Each row is a point. Each table stands for the endless flat space through its points: a line for two points, a plane for three, and so on. Write the one point that lies in both, or say that there is none.
In the rows, 128 means zero.

First:
[[113, 87, 165],
[89, 105, 138]]
Second:
[[104, 85, 147],
[69, 105, 162]]
They share: no point

First:
[[133, 138, 85, 106],
[145, 156, 105, 98]]
Second:
[[119, 138, 119, 111],
[110, 146, 124, 113],
[164, 114, 77, 81]]
They share: no point

First:
[[118, 163, 109, 107, 116, 113],
[139, 139, 94, 116, 83, 140]]
Second:
[[122, 135, 105, 146, 101, 163],
[122, 131, 103, 113, 74, 163],
[109, 178, 137, 102, 107, 140],
[124, 164, 115, 124, 115, 130]]
They share: [132, 147, 99, 113, 94, 131]

First:
[[128, 107, 126, 110, 183, 175, 88, 103],
[92, 142, 124, 91, 129, 165, 125, 82],
[134, 130, 127, 100, 177, 183, 80, 118],
[100, 138, 108, 85, 121, 201, 107, 108]]
Second:
[[125, 130, 134, 100, 183, 156, 74, 72],
[119, 134, 134, 100, 171, 158, 94, 86]]
They share: [116, 136, 134, 100, 165, 159, 104, 93]

First:
[[131, 98, 130, 81, 142, 112, 140, 83, 130],
[151, 82, 162, 113, 162, 128, 144, 95, 158]]
Second:
[[158, 59, 154, 81, 196, 166, 167, 47, 163],
[162, 78, 140, 95, 171, 144, 145, 78, 161],
[150, 63, 161, 86, 189, 156, 166, 54, 158]]
They share: [146, 86, 154, 105, 157, 124, 143, 92, 151]

First:
[[91, 139, 80, 128, 190, 83, 150, 142, 139, 166, 103],
[93, 146, 75, 132, 199, 73, 159, 150, 132, 164, 112],
[96, 119, 81, 117, 178, 88, 126, 138, 144, 140, 121]]
Second:
[[95, 73, 60, 140, 129, 94, 64, 134, 186, 176, 53],
[95, 101, 111, 100, 162, 112, 103, 119, 151, 140, 108],
[101, 86, 78, 130, 138, 106, 76, 128, 172, 167, 75]]
They share: no point

First:
[[113, 164, 148, 115, 136, 145, 114, 59, 168, 81, 120, 119],
[126, 166, 154, 137, 113, 138, 171, 74, 114, 99, 93, 95],
[107, 135, 147, 113, 115, 139, 162, 64, 137, 88, 95, 79],
[104, 158, 146, 106, 143, 129, 114, 38, 158, 65, 116, 120]]
Second:
[[149, 103, 126, 132, 88, 134, 192, 35, 173, 108, 88, 59],
[155, 117, 140, 131, 72, 153, 136, 62, 160, 104, 123, 89],
[134, 186, 157, 122, 114, 143, 183, 87, 145, 108, 95, 48],
[93, 185, 153, 165, 117, 219, 132, 146, 150, 117, 118, 110],
[78, 157, 121, 187, 127, 226, 183, 118, 183, 122, 92, 79],
[84, 125, 124, 131, 146, 182, 175, 116, 175, 145, 107, 98]]
They share: [126, 156, 152, 133, 107, 162, 159, 96, 148, 113, 103, 87]

First:
[[158, 168, 141, 83, 62, 145, 146, 115, 157, 105, 91, 81, 83, 170],
[161, 136, 212, 121, 104, 123, 129, 151, 121, 188, 119, 87, 144, 132],
[158, 102, 177, 143, 134, 93, 132, 109, 81, 127, 95, 95, 133, 98],
[150, 125, 115, 110, 97, 108, 147, 82, 113, 54, 70, 86, 79, 129]]
Second:
[[192, 129, 190, 98, 119, 101, 124, 97, 133, 131, 130, 84, 103, 118],
[148, 197, 118, 140, 95, 115, 116, 145, 81, 117, 82, 72, 119, 120],
[201, 105, 214, 80, 128, 134, 124, 88, 124, 122, 121, 117, 124, 139],
[175, 125, 184, 107, 110, 157, 146, 106, 90, 117, 85, 135, 146, 156]]
They share: no point

First:
[[141, 93, 107, 97, 121, 94, 137, 94, 84, 95, 103, 159, 159, 105, 164, 113, 100, 114],
[143, 157, 127, 114, 110, 95, 114, 90, 113, 95, 112, 181, 175, 111, 162, 111, 81, 76],
[145, 151, 127, 106, 124, 91, 136, 76, 117, 105, 96, 173, 161, 117, 150, 119, 77, 98]]
Second:
[[103, 93, 141, 119, 86, 120, 135, 63, 84, 109, 145, 192, 137, 125, 186, 144, 32, 100],
[157, 133, 110, 99, 136, 41, 107, 139, 173, 100, 46, 193, 177, 142, 123, 125, 123, 72],
[153, 144, 121, 78, 88, 44, 125, 37, 147, 100, 89, 164, 191, 114, 139, 110, 107, 145],
[143, 123, 119, 107, 87, 111, 180, 41, 79, 81, 123, 172, 178, 93, 176, 103, 84, 121],
[81, 61, 141, 138, 96, 119, 161, 131, 106, 92, 125, 237, 118, 138, 178, 154, 32, 42],
[213, 183, 91, 98, 154, 93, 99, 79, 92, 110, 71, 125, 210, 112, 154, 98, 136, 118]]
They share: [143, 129, 119, 104, 120, 93, 132, 86, 103, 99, 102, 169, 163, 111, 158, 115, 87, 100]

First:
[[76, 169, 154, 140, 96, 157, 175, 134, 110, 132, 178, 124, 161, 64, 89, 99, 174, 120, 125, 117],
[78, 177, 184, 200, 107, 171, 159, 122, 129, 167, 172, 162, 91, 85, 105, 125, 141, 67, 113, 98],
[80, 161, 138, 128, 101, 159, 177, 132, 101, 127, 170, 112, 173, 71, 87, 89, 181, 133, 129, 118],
[116, 176, 142, 170, 127, 131, 143, 155, 130, 130, 193, 119, 111, 79, 85, 133, 153, 113, 74, 142]]
Second:
[[118, 136, 158, 150, 120, 181, 180, 94, 76, 147, 147, 110, 131, 101, 76, 90, 159, 96, 130, 110],
[79, 177, 156, 227, 149, 167, 138, 144, 137, 156, 158, 106, 111, 104, 80, 124, 163, 88, 125, 101],
[116, 178, 129, 206, 164, 144, 100, 188, 157, 179, 179, 96, 83, 84, 133, 115, 185, 88, 108, 130],
[62, 153, 145, 183, 107, 163, 180, 88, 83, 129, 143, 146, 112, 133, 76, 111, 149, 116, 111, 87],
[49, 170, 154, 216, 126, 178, 182, 98, 117, 116, 132, 130, 136, 119, 35, 134, 135, 96, 124, 92],
[161, 141, 166, 135, 137, 208, 171, 121, 95, 171, 164, 86, 163, 73, 79, 81, 155, 89, 135, 120]]
They share: [101, 158, 135, 170, 128, 165, 156, 126, 110, 148, 158, 124, 116, 104, 96, 107, 157, 106, 108, 112]

First:
[[164, 131, 168, 151, 113, 111, 136, 158, 97, 146, 84, 99, 121, 197, 182, 179, 153, 161, 101, 181, 79, 125, 71, 75],
[155, 111, 175, 173, 89, 121, 146, 154, 142, 143, 92, 107, 157, 160, 187, 220, 168, 153, 139, 173, 87, 116, 124, 116],
[153, 56, 178, 164, 92, 149, 143, 142, 192, 107, 101, 131, 187, 137, 159, 186, 157, 159, 189, 149, 116, 152, 175, 154],
[228, 124, 111, 142, 164, 137, 98, 146, 106, 109, 123, 126, 121, 161, 124, 158, 169, 172, 147, 131, 95, 182, 117, 173],
[176, 104, 179, 165, 127, 197, 96, 177, 137, 56, 114, 146, 118, 98, 139, 149, 200, 147, 187, 129, 177, 145, 168, 146],
[178, 105, 132, 100, 128, 155, 82, 185, 74, 71, 117, 99, 82, 154, 123, 102, 158, 182, 177, 103, 131, 170, 128, 112]]
Second:
[[175, 94, 180, 138, 106, 142, 128, 172, 122, 112, 101, 79, 121, 119, 135, 172, 130, 152, 144, 176, 125, 150, 147, 109],
[155, 109, 160, 138, 116, 152, 118, 172, 97, 117, 106, 124, 131, 169, 160, 157, 180, 172, 149, 131, 95, 125, 112, 119]]
They share: no point

First:
[[103, 124, 96, 112, 170, 142, 123, 158, 140, 138, 102, 97, 107, 173, 130, 166, 151, 133, 129, 167, 115, 84, 134, 168],
[134, 100, 133, 136, 150, 103, 98, 173, 105, 142, 164, 79, 129, 160, 116, 145, 124, 162, 163, 110, 159, 95, 127, 178],
[102, 133, 92, 103, 178, 145, 133, 152, 148, 140, 91, 97, 103, 171, 126, 166, 160, 134, 119, 176, 107, 85, 141, 170]]
Second:
[[106, 153, 121, 126, 142, 122, 121, 146, 128, 165, 122, 116, 105, 173, 117, 185, 153, 111, 156, 117, 95, 72, 98, 178],
[112, 103, 105, 149, 183, 90, 121, 179, 123, 151, 129, 79, 110, 152, 119, 167, 123, 139, 152, 136, 144, 72, 105, 157],
[109, 132, 115, 136, 157, 108, 120, 157, 127, 161, 123, 102, 105, 162, 114, 181, 140, 121, 158, 124, 115, 72, 102, 168],
[117, 96, 107, 146, 173, 91, 113, 172, 128, 150, 124, 82, 104, 144, 111, 174, 117, 140, 160, 139, 147, 74, 116, 153]]
They share: no point

First:
[[56, 107, 190, 67, 108, 57, 145, 80, 183, 144, 56, 148, 99, 87, 162, 179, 115, 141, 87, 36, 246, 204, 134, 148],
[126, 161, 137, 67, 122, 80, 122, 114, 134, 114, 109, 117, 115, 102, 121, 145, 123, 158, 94, 121, 181, 123, 183, 112],
[138, 122, 117, 119, 78, 118, 171, 125, 148, 150, 127, 143, 75, 103, 134, 138, 98, 89, 93, 157, 152, 116, 126, 64],
[76, 138, 149, 105, 114, 106, 137, 87, 168, 180, 107, 107, 65, 97, 154, 146, 142, 135, 125, 141, 170, 176, 142, 92],
[141, 132, 125, 58, 130, 84, 140, 128, 124, 91, 105, 121, 130, 98, 112, 136, 112, 168, 97, 91, 179, 140, 186, 128],
[97, 138, 164, 74, 95, 68, 138, 96, 175, 113, 83, 161, 121, 89, 143, 164, 98, 133, 78, 68, 228, 153, 145, 128]]
Second:
[[73, 147, 132, 100, 123, 126, 153, 123, 146, 115, 103, 141, 132, 95, 104, 147, 127, 154, 124, 87, 148, 183, 139, 58],
[96, 175, 102, 51, 80, 129, 188, 119, 206, 96, 141, 101, 151, 95, 106, 143, 110, 192, 84, 139, 211, 192, 144, 94],
[120, 78, 161, 110, 135, 102, 139, 96, 122, 171, 83, 165, 97, 84, 131, 144, 97, 103, 146, 89, 136, 166, 132, 88],
[174, 113, 188, 87, 144, 79, 167, 64, 152, 187, 87, 159, 123, 102, 157, 171, 70, 100, 77, 140, 133, 165, 112, 140],
[105, 66, 130, 34, 106, 96, 188, 121, 180, 143, 90, 128, 73, 96, 107, 119, 119, 157, 153, 107, 217, 181, 179, 102],
[162, 59, 134, 141, 102, 97, 125, 94, 128, 193, 99, 159, 75, 60, 163, 129, 76, 70, 137, 104, 151, 141, 100, 104]]
They share: no point

First:
[[182, 163, 67, 154, 175, 84, 100, 95, 190, 179, 119, 113, 137, 149, 131, 147, 208, 161, 162, 97, 105, 117, 91, 174],
[186, 142, 115, 190, 150, 103, 138, 127, 179, 153, 94, 104, 150, 175, 219, 165, 149, 136, 196, 103, 160, 186, 150, 125],
[172, 165, 68, 138, 170, 110, 65, 95, 180, 187, 120, 125, 138, 110, 105, 161, 200, 139, 138, 119, 93, 122, 69, 189],
[161, 145, 86, 133, 168, 113, 55, 101, 184, 178, 89, 127, 130, 103, 126, 202, 189, 117, 128, 89, 89, 134, 86, 190],
[182, 158, 76, 166, 170, 83, 118, 102, 187, 171, 113, 106, 139, 162, 155, 148, 198, 164, 174, 95, 120, 130, 110, 158],
[148, 148, 118, 183, 130, 154, 106, 136, 132, 155, 96, 109, 158, 107, 187, 190, 129, 123, 157, 160, 153, 202, 137, 118]]
Second:
[[129, 171, 70, 156, 112, 133, 78, 68, 108, 206, 96, 75, 164, 111, 161, 188, 192, 160, 84, 160, 146, 145, 97, 121],
[100, 122, 52, 172, 140, 155, 109, 66, 102, 223, 66, 82, 168, 119, 127, 160, 240, 159, 130, 161, 164, 125, 109, 185],
[146, 101, 89, 186, 153, 121, 93, 141, 150, 201, 108, 163, 183, 114, 123, 201, 171, 89, 241, 151, 107, 148, 154, 202],
[153, 143, 81, 166, 110, 151, 77, 134, 166, 180, 141, 186, 201, 124, 126, 227, 154, 70, 203, 112, 98, 153, 155, 157],
[143, 155, 101, 140, 146, 137, 81, 96, 132, 175, 89, 94, 165, 117, 159, 165, 183, 138, 126, 132, 132, 164, 106, 130],
[168, 151, 122, 148, 159, 107, 76, 123, 148, 167, 103, 106, 154, 107, 168, 170, 151, 129, 160, 145, 115, 178, 110, 132]]
They share: no point

First:
[[64, 110, 107, 166, 120, 58, 109, 162, 114, 132, 166, 165, 151, 156, 194, 155, 69, 135, 94, 114, 104, 95, 130, 110],
[85, 195, 99, 100, 194, 62, 134, 168, 91, 92, 164, 84, 96, 159, 164, 129, 68, 177, 96, 127, 134, 148, 161, 149],
[58, 153, 98, 166, 167, 51, 116, 181, 95, 108, 169, 158, 121, 165, 196, 149, 102, 164, 97, 131, 88, 123, 169, 132],
[70, 114, 120, 132, 119, 68, 117, 150, 115, 132, 175, 140, 141, 155, 181, 149, 49, 134, 99, 105, 126, 101, 113, 117],
[65, 142, 94, 173, 149, 43, 117, 164, 97, 105, 148, 152, 150, 157, 201, 133, 95, 156, 90, 143, 101, 111, 169, 131],
[73, 147, 145, 128, 138, 87, 160, 119, 59, 104, 179, 149, 131, 156, 186, 107, 138, 168, 144, 138, 125, 121, 192, 210]]
Second:
[[127, 187, 108, 121, 164, 74, 124, 149, 101, 113, 143, 124, 99, 118, 149, 163, 85, 158, 139, 104, 109, 122, 162, 119],
[155, 185, 84, 145, 178, 108, 118, 149, 71, 113, 117, 102, 149, 154, 145, 163, 107, 168, 91, 92, 115, 128, 148, 149],
[117, 153, 78, 151, 150, 106, 130, 173, 89, 143, 151, 128, 133, 154, 153, 163, 93, 154, 97, 92, 121, 110, 164, 149]]
They share: [114, 159, 87, 142, 150, 95, 130, 169, 96, 138, 154, 131, 119, 142, 153, 163, 88, 153, 112, 96, 118, 111, 166, 139]

First:
[[169, 172, 127, 171, 119, 108, 112, 151, 86, 146, 106, 156, 101, 172, 172, 164, 144, 121, 105, 100, 154, 145, 119, 144],
[169, 178, 115, 185, 135, 86, 102, 131, 64, 160, 90, 160, 95, 184, 188, 166, 146, 105, 83, 78, 160, 153, 137, 158]]
Second:
[[209, 192, 131, 186, 84, 87, 80, 104, 126, 91, 132, 125, 99, 173, 204, 169, 162, 87, 61, 104, 145, 98, 109, 143],
[173, 145, 160, 152, 60, 39, 105, 158, 136, 143, 112, 192, 80, 152, 187, 191, 113, 91, 98, 139, 152, 136, 135, 156],
[163, 195, 107, 233, 65, 121, 34, 120, 124, 95, 119, 118, 81, 206, 168, 207, 117, 138, 60, 120, 110, 184, 93, 158],
[189, 157, 161, 162, 100, 53, 114, 135, 72, 131, 58, 152, 80, 168, 190, 149, 132, 60, 82, 124, 144, 147, 67, 95],
[253, 109, 95, 174, 94, 117, 92, 199, 142, 165, 122, 172, 84, 136, 146, 213, 158, 198, 150, 162, 126, 159, 89, 177],
[169, 190, 79, 191, 96, 101, 84, 150, 77, 112, 95, 169, 104, 183, 135, 165, 139, 139, 105, 108, 112, 184, 68, 124],
[142, 154, 150, 178, 89, 148, 98, 159, 127, 170, 111, 139, 81, 183, 181, 211, 110, 146, 99, 116, 162, 167, 146, 171]]
They share: no point

First:
[[96, 110, 167, 119, 128, 136, 101, 164, 120, 150, 152, 142, 105, 165, 96, 140, 99, 109, 154, 99, 136, 103, 145, 115],
[152, 112, 112, 59, 77, 126, 147, 128, 107, 135, 125, 198, 145, 184, 213, 104, 202, 117, 71, 120, 177, 132, 188, 73],
[107, 83, 148, 92, 127, 139, 138, 154, 90, 164, 86, 191, 147, 108, 162, 88, 197, 139, 61, 168, 174, 93, 177, 116],
[97, 148, 145, 77, 152, 87, 69, 99, 103, 80, 93, 87, 162, 87, 102, 152, 95, 173, 139, 129, 144, 141, 166, 128],
[86, 114, 234, 171, 125, 184, 133, 146, 161, 159, 157, 84, 103, 146, 73, 106, 110, 93, 205, 82, 83, 80, 128, 99],
[153, 129, 149, 99, 83, 153, 118, 145, 154, 155, 193, 151, 90, 241, 151, 141, 122, 79, 160, 59, 122, 120, 136, 82]]
Second:
[[104, 111, 166, 121, 132, 129, 122, 149, 112, 141, 136, 149, 126, 131, 119, 108, 144, 125, 134, 128, 137, 107, 150, 121],
[122, 126, 178, 130, 120, 120, 100, 143, 123, 130, 126, 166, 124, 119, 134, 82, 142, 140, 138, 152, 124, 132, 140, 123],
[134, 132, 193, 133, 108, 126, 92, 152, 133, 132, 115, 179, 111, 113, 143, 81, 141, 140, 134, 158, 122, 131, 135, 112]]
They share: no point

First:
[[129, 84, 48, 88, 99, 139, 116, 189, 142, 196, 134, 95, 159, 189, 119, 129, 138, 108, 110, 109, 135, 78, 131, 160],
[69, 87, 132, 92, 176, 153, 63, 151, 91, 162, 76, 156, 82, 157, 133, 156, 113, 94, 150, 138, 166, 151, 63, 165],
[104, 146, 80, 82, 83, 87, 125, 186, 115, 153, 56, 132, 171, 173, 50, 116, 142, 127, 108, 47, 152, 51, 92, 132],
[44, 96, 142, 74, 176, 164, 48, 129, 66, 188, 50, 172, 78, 161, 122, 141, 116, 87, 132, 151, 168, 162, 78, 172],
[95, 104, 124, 113, 158, 121, 92, 181, 112, 124, 80, 138, 103, 156, 118, 163, 112, 109, 160, 93, 162, 120, 39, 141],
[87, 106, 92, 78, 127, 128, 92, 167, 108, 168, 82, 142, 124, 163, 96, 135, 125, 112, 134, 109, 164, 102, 94, 157]]
Second:
[[51, 118, 125, 37, 202, 96, 58, 212, 164, 163, 102, 173, 91, 106, 129, 161, 133, 128, 111, 147, 160, 103, 69, 119],
[56, 113, 118, 50, 185, 94, 56, 206, 154, 163, 107, 166, 105, 123, 137, 150, 123, 120, 108, 133, 157, 112, 68, 125],
[101, 103, 81, 144, 102, 87, 33, 185, 80, 178, 116, 116, 148, 186, 130, 126, 88, 54, 94, 86, 141, 159, 100, 139],
[117, 106, 92, 109, 148, 144, 73, 182, 95, 181, 60, 140, 88, 130, 60, 176, 181, 68, 132, 135, 139, 103, 138, 149],
[55, 96, 111, 31, 190, 124, 84, 196, 162, 157, 82, 189, 93, 120, 127, 157, 167, 132, 139, 131, 156, 79, 71, 159]]
They share: no point

First:
[[108, 198, 77, 110, 177, 99, 71, 134, 121, 102, 102, 95, 132, 165, 99, 144, 118, 83, 104, 178, 86, 114, 152, 141],
[97, 142, 116, 54, 113, 105, 99, 153, 82, 138, 101, 152, 144, 141, 118, 106, 113, 119, 151, 127, 50, 133, 180, 151],
[83, 131, 116, 82, 130, 99, 106, 142, 76, 159, 97, 170, 150, 138, 140, 107, 114, 134, 171, 121, 53, 131, 175, 128],
[75, 113, 120, 98, 128, 95, 108, 136, 84, 181, 101, 170, 170, 128, 148, 129, 100, 144, 175, 121, 71, 139, 169, 118]]
Second:
[[71, 109, 23, 119, 158, 110, 168, 182, 137, 180, 52, 123, 185, 134, 125, 139, 107, 73, 142, 184, 100, 141, 138, 57],
[130, 146, 83, 95, 124, 106, 109, 155, 186, 198, 83, 145, 211, 124, 82, 170, 117, 84, 135, 220, 120, 102, 145, 99],
[123, 173, 92, 80, 129, 93, 95, 140, 108, 156, 101, 113, 183, 137, 107, 148, 71, 159, 117, 140, 90, 131, 114, 117],
[88, 100, 82, 47, 173, 73, 73, 119, 42, 114, 104, 121, 97, 174, 189, 102, 114, 194, 135, 106, 44, 202, 137, 77],
[96, 198, 130, 102, 133, 89, 67, 134, 102, 142, 129, 143, 159, 142, 104, 166, 53, 124, 119, 142, 84, 119, 149, 167],
[71, 213, 92, 134, 147, 83, 124, 161, 125, 136, 118, 135, 167, 130, 101, 153, 23, 99, 120, 152, 102, 104, 130, 161],
[79, 99, 103, 93, 176, 78, 72, 110, 99, 124, 114, 133, 115, 156, 169, 119, 147, 133, 158, 150, 78, 159, 180, 113]]
They share: [90, 147, 101, 107, 147, 96, 89, 134, 109, 150, 105, 128, 162, 141, 123, 150, 100, 116, 137, 151, 89, 132, 158, 129]

First:
[[77, 114, 126, 100, 112, 187, 63, 160, 109, 127, 108, 202, 162, 170, 150, 107, 141, 191, 70, 136, 137, 151, 90, 154],
[137, 153, 174, 103, 135, 134, 146, 119, 184, 145, 95, 124, 152, 110, 71, 107, 205, 128, 136, 154, 141, 143, 100, 74],
[86, 110, 172, 90, 135, 176, 110, 120, 166, 142, 117, 153, 142, 143, 114, 93, 192, 150, 120, 122, 113, 158, 52, 88],
[109, 122, 139, 90, 161, 154, 114, 130, 155, 112, 155, 170, 172, 174, 102, 70, 179, 123, 90, 114, 80, 152, 66, 111]]
Second:
[[95, 134, 154, 85, 159, 182, 118, 123, 144, 160, 92, 194, 177, 129, 117, 132, 157, 180, 154, 156, 150, 160, 126, 139],
[113, 128, 150, 75, 115, 150, 62, 141, 121, 123, 84, 159, 202, 149, 91, 128, 187, 191, 106, 137, 178, 154, 74, 147],
[89, 175, 154, 142, 134, 151, 110, 156, 113, 159, 152, 160, 148, 109, 115, 113, 116, 151, 80, 126, 159, 145, 67, 110],
[99, 152, 142, 144, 100, 158, 125, 159, 159, 130, 115, 156, 102, 130, 132, 85, 154, 124, 67, 152, 110, 134, 106, 81],
[97, 135, 143, 110, 103, 169, 114, 145, 172, 117, 75, 169, 122, 139, 128, 101, 182, 139, 107, 165, 112, 146, 128, 101]]
They share: [107, 135, 147, 103, 120, 161, 101, 143, 142, 136, 98, 166, 158, 140, 113, 110, 169, 164, 100, 148, 144, 146, 100, 119]

First:
[[90, 133, 141, 192, 119, 116, 161, 140, 135, 122, 89, 111, 164, 101, 168, 108, 132, 115, 168, 86, 107, 96, 160, 86],
[91, 133, 140, 182, 108, 115, 162, 131, 141, 121, 88, 119, 165, 97, 164, 118, 121, 119, 164, 94, 114, 97, 160, 86]]
Second:
[[140, 134, 148, 129, 102, 92, 171, 87, 144, 148, 87, 112, 168, 69, 125, 159, 99, 128, 172, 127, 117, 77, 132, 91],
[144, 159, 140, 121, 87, 107, 191, 102, 141, 148, 112, 95, 194, 70, 141, 176, 117, 131, 182, 138, 117, 78, 129, 114],
[114, 85, 168, 153, 149, 69, 159, 114, 169, 102, 30, 167, 166, 36, 73, 132, 23, 67, 162, 74, 165, 88, 133, 116],
[57, 147, 146, 220, 87, 102, 174, 109, 190, 92, 83, 157, 157, 110, 169, 95, 92, 125, 101, 84, 106, 133, 210, 105],
[114, 83, 152, 131, 127, 93, 145, 120, 143, 116, 42, 155, 164, 46, 97, 150, 47, 87, 188, 94, 171, 76, 119, 84]]
They share: [93, 133, 138, 162, 86, 113, 164, 113, 153, 119, 86, 135, 167, 89, 156, 138, 99, 127, 156, 110, 128, 99, 160, 86]

First:
[[126, 86, 127, 116, 163, 135, 130, 160, 143, 92, 78, 185, 120, 165, 166, 127, 107, 116, 88, 111, 95, 141, 149, 121],
[105, 93, 166, 194, 171, 86, 144, 129, 100, 119, 175, 109, 86, 168, 68, 145, 140, 115, 139, 124, 99, 78, 183, 199],
[113, 109, 148, 132, 143, 136, 150, 159, 144, 77, 99, 177, 130, 150, 152, 135, 102, 111, 91, 134, 125, 150, 147, 133],
[128, 70, 130, 153, 191, 76, 129, 165, 129, 149, 126, 153, 88, 186, 110, 150, 150, 132, 118, 104, 62, 69, 177, 160]]
Second:
[[119, 79, 113, 136, 211, 113, 181, 188, 98, 95, 137, 183, 108, 198, 137, 157, 135, 90, 164, 142, 84, 143, 149, 153],
[120, 174, 135, 206, 174, 108, 151, 92, 99, 163, 100, 138, 161, 135, 55, 100, 101, 164, 42, 135, 154, 72, 177, 168],
[124, 92, 179, 158, 97, 83, 116, 146, 187, 132, 118, 141, 101, 168, 126, 138, 123, 142, 59, 106, 92, 70, 175, 164],
[141, 105, 173, 191, 126, 84, 128, 127, 144, 157, 123, 149, 84, 194, 101, 118, 109, 187, 66, 81, 113, 53, 184, 154],
[94, 72, 88, 116, 167, 91, 158, 181, 143, 68, 85, 193, 120, 146, 176, 149, 132, 69, 132, 147, 68, 146, 157, 157],
[163, 39, 129, 142, 152, 116, 184, 200, 134, 72, 125, 208, 70, 223, 200, 163, 153, 82, 131, 129, 84, 125, 181, 173],
[168, 125, 178, 198, 130, 135, 149, 127, 135, 123, 106, 159, 115, 147, 119, 132, 134, 147, 22, 127, 168, 68, 205, 174]]
They share: [117, 95, 145, 149, 163, 103, 145, 162, 136, 112, 121, 161, 110, 165, 124, 146, 127, 121, 107, 125, 100, 108, 163, 152]

First:
[[128, 167, 112, 140, 154, 68, 176, 167, 127, 119, 157, 129, 155, 91, 113, 136, 107, 154, 143, 84, 94, 145, 112, 105],
[149, 152, 130, 134, 127, 98, 143, 140, 94, 92, 133, 135, 128, 106, 128, 103, 107, 139, 143, 108, 112, 136, 112, 111]]
Second:
[[191, 200, 82, 90, 138, 59, 198, 162, 58, 64, 137, 137, 114, 106, 141, 67, 130, 103, 122, 95, 84, 115, 119, 121],
[95, 126, 155, 180, 176, 97, 141, 151, 134, 142, 170, 109, 184, 124, 106, 161, 108, 179, 191, 132, 137, 174, 134, 68],
[117, 140, 137, 146, 154, 85, 165, 165, 118, 116, 148, 123, 148, 124, 98, 135, 98, 169, 165, 122, 121, 168, 104, 98],
[177, 171, 132, 104, 116, 114, 148, 147, 103, 65, 150, 178, 127, 54, 121, 113, 70, 99, 128, 50, 106, 145, 118, 124],
[137, 152, 142, 175, 198, 52, 182, 175, 119, 106, 188, 106, 183, 125, 122, 109, 130, 148, 182, 100, 111, 174, 166, 46]]
They share: no point

First:
[[221, 141, 136, 171, 161, 188, 85, 59, 107, 95, 183, 161, 164, 130, 95, 124, 109, 164, 155, 133, 207, 132, 117, 135],
[195, 139, 104, 186, 148, 169, 78, 92, 103, 73, 206, 127, 139, 138, 106, 125, 104, 130, 169, 125, 187, 168, 125, 127],
[202, 172, 139, 143, 137, 201, 79, 94, 148, 102, 152, 120, 197, 95, 113, 134, 121, 130, 131, 104, 189, 112, 111, 119],
[177, 142, 86, 175, 114, 187, 69, 126, 119, 54, 219, 91, 144, 119, 120, 137, 124, 108, 173, 94, 178, 186, 129, 116],
[163, 158, 198, 131, 154, 147, 143, 100, 137, 160, 117, 117, 166, 147, 142, 93, 82, 160, 113, 130, 158, 84, 189, 94]]
Second:
[[179, 106, 76, 129, 137, 142, 105, 95, 94, 58, 181, 82, 175, 159, 92, 96, 130, 205, 147, 87, 178, 131, 81, 110],
[148, 161, 146, 147, 97, 172, 80, 108, 141, 92, 194, 80, 124, 124, 129, 98, 96, 126, 153, 137, 214, 169, 170, 125],
[246, 124, 82, 134, 177, 113, 87, 116, 100, 119, 186, 150, 205, 140, 176, 167, 82, 169, 130, 89, 132, 84, 159, 145],
[151, 131, 138, 166, 157, 193, 121, 124, 139, 100, 175, 114, 190, 135, 139, 136, 123, 138, 121, 86, 126, 109, 191, 121],
[230, 139, 114, 137, 153, 124, 92, 104, 111, 120, 168, 138, 176, 138, 159, 142, 80, 150, 137, 113, 142, 103, 166, 123],
[203, 165, 161, 144, 115, 132, 61, 104, 112, 137, 160, 135, 147, 110, 166, 138, 76, 108, 160, 141, 163, 114, 225, 121]]
They share: no point
